Each row of a before or after table is a point. The points were changed in one or more steps. Then noise was added and the rows were shuffled. The steps act on how far a point lies along the listed directions, d1 being the first. Write out the steps. A step turns or swaps two directions, mirrors them in a line or flattens them onto one, adds a multiple of one to another, or multiplies one. Angles are multiples of 10 degrees, from the lower direction toward the higher: turns from -170 to 170, lines from 10 to 170 but not 90. Use the fewest steps. Two steps may share a direction if one is a turn and the other turns, adds or multiplies; they go together, in the order done. Otherwise the lowest direction goes first.
In the rows, zero is written as 128.

Directions:
(1): [179 151]
(2): [105 179]
Before (11 x 2):
[[160 111]
 [131 155]
 [159 154]
 [106  45]
 [118 130]
 [100  44]
 [173  98]
 [124 107]
 [ 98  82]
 [124  57]
 [127  69]]
After:
[[118 129]
 [136  44]
 [124 156]
 [149  59]
 [180 112]
 [148  72]
 [167 127]
 [147 161]
 [131  39]
 [115  77]
 [131 111]]
Steps: turn d1 and d2 by 20 degrees

Directions:
(1): [ 98 101 174 177]
(2): [ 98  72 124  82]
(3): [ 92 124  67 162]
(4): [ 73 176 145 104]
Before, 12 rows:
[[121 173  96  95]
 [143  84 124 206]
 [170  97 184 125]
 [114  53  81 139]
 [136  84 135 217]
 [125 134 188 133]
 [124 172  83 113]
 [146 158  64 133]
 [171 143 185 176]
 [155  60 151 102]
 [181 144 146 176]
 [160 134  17 123]]
After:
[[152 170 129 150]
 [134 125 108  76]
 [110 114 175 102]
 [ 93  64 102 154]
 [ 99  98 185 146]
 [148 159 120 165]
 [147 155 106 188]
 [164 164  55 204]
 [109 111 163 172]
 [131  99  45 118]
 [ 87  52 112 152]
 [116 121 160  97]]
Steps: turn d1 and d2 by 70 degrees; flatten d3 and d4 onto the line at 150 degrees

Directions:
(1): [114 170 137 148 179 160  83  63]
(2): [122  41 113 170 149 176 131 121]
(3): [130 129 149 101 136 143 218  74]
Before (9 x 8):
[[134 229 143 157 176 127  37  70]
 [134  28  79 137 117 169 124 152]
 [ 79 141 141 154 171 214 140  13]
 [128 159 165  84 108 106 159 115]
 [122  86  95 180 141 168 121 172]
 [129 149 131 128 110 113  89 156]
 [109 114 127 108  66 128 249 145]
 [130  92 120 150 124 124 126 150]
 [115 114 159  95 114 126 218 110]]
After (9 x 8):
[[127  96 121 153 132 130 119 140]
 [150 200 139 124 116  82  83 142]
 [ 96 135 134 130 111 159 214  90]
 [108 122 163 106 134 140 203  87]
 [ 94 110 135 120 107 168 192  89]
 [125  86  97 179 141 165 123 172]
 [130  34  83 145 127 180 113 134]
 [124 167 167  91 118 112 151 101]
 [126 150 133 130 116 116  87 150]]
Steps: flatten d1 and d2 onto the line at 100 degrees

Directions:
(1): [157 121 139 139 155 183 111 180 151  38 149]
(2): [ 95 138 166  65 146 146 155 178  83 126  60]
(3): [184 101  86  84  86 157 140 161  75 157 174]
(4): [111 170  49 177 167 135 188 159 114 133 121]
(5): [170 103  86  95 184 171 116  69 147 138  76]
(6): [201 206 143 127  99 120 125 154 171 152  93]
Before:
[[202 170 152 100 101 132 127 159 149 152 113]
 [195 114 110  66 105 167 135 157  99 165 154]
 [161 133 137  97 103 124 171 139 106 157  96]
 [182 170  95 153 140 141 149 144 154 151 141]
 [205 120 150  46 101 159 101 126 128 133 114]
 [117 162 156 133 134 129 134 123 144 174 118]
 [157 166  99 110 156 137 110  90 183 169  59]
 [125 149 103 122 152 137 160 139 135 130  73]
 [ 34 125 142 152 160  71 147 113 135 105 174]
 [ 34 153 150 190 199 117 141 127 165  62  83]
 [ 37 103 139 161 158 124 112  83 166  83 118]]
After:
[[161 125  95 113 122 127 180 111 108 172  94]
 [111 158 135 141 152 141 145 125 140 164 121]
 [177 181  86 138 134 134 171 162 130 164 114]
 [ 74 111 189 142 134 135  79 105 191  51 120]
 [120 141  82 170 148 131 169 148 119 143 169]
 [189 123  75  86  96 140 150 130  98 206 157]
 [ 54 113 205  94 156  93 119 129 138  84 141]
 [ 50 109 181 165 212 154 102 125 180   9  93]
 [116 111  82 141 164 142 146 104 140 116 106]
 [223 169  88 100 103 139 127 120 145 166 124]
 [135 160  57 179 154 126 121  93 186 150 128]]
Steps: add -0.5 times d3 to d1; turn d2 and d5 by 60 degrees; turn d4 and d6 by -60 degrees

Directions:
(1): [ 62 137 126 131 217 124  97 156  78 134 138 181  90 156]
(2): [ 89 133 146 143 158 189 153  99 207 129 126 147 187 187]
(3): [ 87 130 148  91 137  64 208 113  99  65 122  91 144 159]
(4): [156 125 144 197  95 107 116 142 100  96  43 174 141 181]
(5): [ 70 154  33 131  90 135 141 130 143 157  78  95  86 152]
(6): [144 152  68 159 155 142 180 196 144  74 136 159 156  72]
Before:
[[130 132 122  87  95  75 194  87  87 121 157  50 116  89]
 [ 43 177 111 123 190 165 177 113 176 170 131 130 138 142]
 [191  95 155  90 124 114 142 131  89  87 204 127 117  39]
 [111 147 117  67 165  93 104 117  80 179 151 121  61 141]
 [141 120  91  70  70  88 143 112 124 133 120  93  97 103]
 [162 115 116 117  83 103 154 121 130 116 122  82 108 118]
 [ 70 144  87 121 186 108 150 183  97 123 149 143 122 136]
 [142 111 208  84 153 161 166  82 196  97 209 148 201 148]
 [170  98 107 189  52  52  97 117  58 121  36 150  99 190]
 [ 88  98 157  71 179  48 166 116  72  91 164 119  99 152]]
After (10 x 14):
[[137 136  71 156  23  75 141 133  95  98  38 137  92 182]
 [165 110 141 104 108 123 159 109 148 117 156  83 131 107]
 [153 121 159  94 104  66 187  89  76 109 162  67 131  86]
 [ 77 104 127  77 168 175 154  50 218 176 213  95 167 165]
 [136 121  49  91  78 109 151 141  89 118 151  90  59  55]
 [142 135 162  75 178  87  97 117  72 161 165 140  81 136]
 [100 133 128 130 196 100 142 185  81 105 157 163 141 133]
 [144 150 190 191 160  94 137 147  80 110  75 195 147 146]
 [171 103 164  62 105  98 142 101 137 118 168 116 140  91]
 [ 74 106 122  73 163  43 168 122  67 101 144 108  79 157]]
Steps: turn d2 and d4 by 110 degrees; turn d2 and d5 by -160 degrees

Directions:
(1): [ 57 124  55  96  84 134  93 150 149 154 124 138  89 202 155  88 132  75
 177 138]
(2): [134  86  59 142 154 115  90  84 124 165 117  64 142 151 158 219 103 172
 128 172]
(3): [149 128 185  90  95 159  38  93 134 175  97  92 135  96  64 120  85 101
 172 121]
(4): [164 116 111 150  71  74  74 204 166 111 170 129  72 103 120 118  91 198
 119 119]
Before (14 x 20):
[[125 141 120 143 135 128 134 122 135 129 128 123 135 136 134 133 130 132
  140 131]
 [135 145 142 116 131 140 104 118 104 139 116 132 123 115 100 109 129 113
  139 111]
 [109 121 118 108  80 135  65 141 152 153 130 119 118 152 116 106 101 101
  163 111]
 [121 136 135 137  87 137 126 151 150 116 128 153 104 147 103  90 134 126
  128 105]
 [137 113 123 121 127 129  80  90 128 147 109  83 135 128 128 186  86 139
  139 161]
 [169 127 126 135 104  95  87 158 135 111 158 113 104  99 123 113  93 174
  118 112]
 [117 118  37 171 171  80 187 160 128 103 165 147 110 164 186 170 161 180
   78 149]
 [148 129 129 113 140 137  98  84 125 144 111 108 130 118 113 149 100 144
  128 135]
 [106 136 132 123 111 121 145 154 140 119 126 159 124 133 141 107 141 131
  148 127]
 [146 145 166 112 106 123 105 150 134 134 131 146 104 113 101 110  98 129
  133 117]
 [ 82 147 117  91  94 130 111 147 137 144 119 158 113 167 123  68 140  91
  148 126]
 [125 133 149 131 122 120 146 144 124 111 129 148 117 108 127 111 133 138
  117 106]
 [125 133 163 113 117 140 114 140 123 121 119 159 131 121 116  90 136 105
  133 118]
 [145 157 185 111 114 138 105 125 126 119 122 140 138 117  83 108 110  89
  138 114]]
After (14 x 20):
[[156 136 134 145 130  95 145 166 131 110 153 150 103 115 136 142 108 175
   97 126]
 [143 121 148 132 127 119 119 121 134 135 117 121 145 103 125 155 116 163
  140 138]
 [147 147 141 153 161 110 179 133 112  85 144 149 148 130 135 149 137 133
   90 130]
 [123 143 127 135 129 134 126 120 136 135 124 123 135 136 127 127 128 123
  148 128]
 [167 129 110 142  79  73  86 201 150  94 181 132  75 104 132  91  93 188
  114 105]
 [ 77 134  82 121 109 120 143 151 139 110 133 150 100 179 169 114 131 100
  138 146]
 [148 120 147 144 156 124 143 123 110 111 125 141 152 111 137 146 138 150
  100 135]
 [141 128 159 132 121 120 125 133 123 121 125 131 122  94 114 128 118 150
  118 109]
 [133 101  72 163 132  97 127 146 140 119 156 112 132 148 167 173 116 175
  105 131]
 [134 131 145  82  77 142   7 123 155 188 111 107  99 119  59 108  85 101
  180 122]
 [165 115 132 165 118 120 122 127 141 118 130 118 124 118 106 157 117 186
  100 123]
 [105 144  94 118 133 128 154 127 130 112 129 159 106 159 150 103 139 118
  122 125]
 [147 115 111 139 163 109 125  94 113 145 117 100 159 127 138 186 122 180
   97 158]
 [133 139 112 142 160 124 153 123  95 117 130 140 127 126 136 131 149 137
  110 120]]
Steps: swap d1 and d2; multiply d3 by -1; multiply d4 by 1.6

Directions:
(1): [138 147 104 193 212 136 153 112  70  53 183 186 151 136  85 164  98 155
 120 144 191  61 134 160 106 152  98 141  93 140 123 175]
(2): [135 151  94 166 151 103  67 150 161 105  87 141  83 198 149 181 136 100
  98 116 135 193  84 114 219 174 132 112 103  92 110 208]
(3): [170  71  62 150 100 107  58 107 140 142 161 133 138 111 158 103 199  99
  91 223 159  92 123 159 127 104  77  75 178 142  93 132]
(4): [ 94  98  64 161 168 194  86 183 211 149 122 181 115 157 133 123  94 125
 104  67 139  94 149 187 121 107 149 119 132 111 162  41]
(5): [102  87 113 131 122 196 174 237  97  89 132 120 106 123 209 154 160 100
 199 115 101 139 103 139  97 136  87  99 135 190 116 170]
Before, 10 rows:
[[122  64 110  93  67 135 110 115 151 150 119  90 124  84 168  92 193 117
  144 154  99 139 124 137 122 115 103 113 185 142 110  99]
 [133 143 168 133 134 130 180 163 107 100 121 112 125 137 146 152 120 115
  169 125 122 159 112 118 107 149 113 132 118 152 129 180]
 [149 109  53 213 191 152  59 136 150  93 115 176 121 173 126 167 119 137
  104 110 163 137 114 170 138 148 107  94 118 129 117 162]
 [146 133 171  88  97 115 145  99 106 150 137 106 154  81  93  90 130 153
  149 156 122 120 117 101 112 124 122 146 126 148 118 125]
 [151 119 126  94 106 100  86 120 161 147 108 104 128 104 141 125 176 129
  101 165 118 132 142 115 152 121 138 120 135 129 128 122]
 [135 125  82 194 165 147  67 151 167  99 126 174  88 168 117 164 133  98
  101 115 154 119 111 151 172 154 129 117 104  90 108 151]
 [146 181 182 128 144 101 212  94  37  72 137  90 123 127  93 194 128 134
  162 130 131 178 101  78 150 178 115 144  90 138 104 249]
 [109 169 147 130 123 107 128 116 110  92 110  94  98 146 114 143 116 143
  138  90 125 163 111  95 174 133 124 122  91 128 117 179]
 [ 98 146 160 100 113 144 184 147  93 106 140 104 137 131 141 129 119 140
  179  57  88 154 119  95 124 147 134 151 107 144 134 135]
 [118  80 100  97  63 148 113 143 157 190 152 109 123  89 141  62 148 119
  114 174 122 113 144 149  98  97 124  83 174 128 136  46]]
After (10 x 32):
[[164 107 158 106  85 115 205  92  29 107 179  71 151  62 130 137 191 119
  172 203 130 124 119 106  85 127  71 104 154 185  89 196]
 [157 138 136 115 105  96  93 116 132 139 113 113 124 126 116 122 149 125
  124 162 128 163  84  95 175 150 116 126 119 126 100 180]
 [111 174 109 149 147 112  93 125 170 141 108 149  90 181  84 140  77 138
   75 105 147 172 116 121 197 169 170 124  92  60 146 127]
 [133 159 161  92 135 102 122 112 149 134  98 112 129 116 104 139 128 152
  111 118 115 140 151 101 153 137 168 155 103 113 149 120]
 [101 100 130 140 155 213 169 176 122 118 112 135 138 113 136 131  90 160
  184  48 102 130 146 155  52 115 131 128 126 173 153  84]
 [154 111  88 147 119  98 101  80  96 106 191 135 162 122 127 110 169 129
  110 165 153  91 124 135 130 130  86 112 142 138  99 143]
 [118 162 133 141 163  97 113  58 142 102 105 137 120 147  72 149 100 159
  103  93 140 151 123 119 182 171 151 173 103  77 130 146]
 [124 123 142 109  92 117 141  92  91 116 156  86 136  84 115  92 144 150
  144 143 133  98 140 120 105  87  97 108 135 163 114 121]
 [160 127 142 153 140 110 156 115  98 102 160 129 152 116 123 131 134 123
  137 179 158 106 126 142  88 132  93 123 136 153 120 164]
 [ 97 109 153 124 127 202 173 175 133 128 141 140 119  97 117 116 109 126
  174  75 105  88 153 144  73 111 145 147 121 138 140  61]]
Steps: swap d1 and d5; turn d2 and d3 by -160 degrees
